Each point is reached from the start by the listed moves, each made once or not at all, plus a little noise. Is the number of moves made odd or even? Then give how often each move was made.
(in the rows, 128 means zero)

Moves:
(1): [103 154  87 115 148]
(2): [140 165 126 125 111]
(3): [195 107 138 163 107]
Start: [ 95 133 119 144 148]
Points:
[176 146 123 179 113] => even (0, 1, 1)
[110 171 115 141 131] => odd (0, 1, 0)

Moves:
(1): [139 140 128 155 140  98 139 126 138 159 139]
(2): [107 140 136  74 132 103 123 128 124 138 133]
(3): [155 152 141 115  95 130  92 156 119 100  85]
(4): [126 133 125 168 134 154 140 153 112 154 120]
(5): [119 126 133 112 120 117 118 104 115 119 102]
(6): [128 124 141 147 105 141  97 120  96 117 138]
(7): [108 133 129  71  77 106 152  97 148 116 130]
(8): [ 93 139 145  98 122 119 123 102 183 147 141]
(9): [122 138 145 145 136 130 155 116 134 129 157]
Start: [127 112 130 115 140 140 128 161 120 116 158]
Points:
[127 162 165 102 130 146 126 200  99 125 143] => even (0, 1, 1, 1, 0, 0, 0, 0, 1)
[132 178 174 125 143 125 142 200 102 162 149] => odd (1, 1, 1, 1, 0, 0, 0, 0, 1)
[101 154 196  89  79 136  74 115 124  82 138] => odd (0, 0, 1, 0, 1, 1, 0, 1, 1)
[ 90 140 153 101 155 130 151 151  95 137 152] => even (0, 1, 0, 1, 1, 0, 0, 0, 1)
[136 147 158 116  46 124 102 148  79 117 100] => even (1, 0, 1, 1, 1, 1, 1, 0, 0)
[ 87 178 199 109 104 110  99 138 116 157 148] => even (1, 1, 1, 1, 1, 1, 0, 1, 1)
[ 71 143 163  40 145  70 110 112 167 163 165] => even (1, 1, 0, 0, 1, 0, 0, 1, 0)
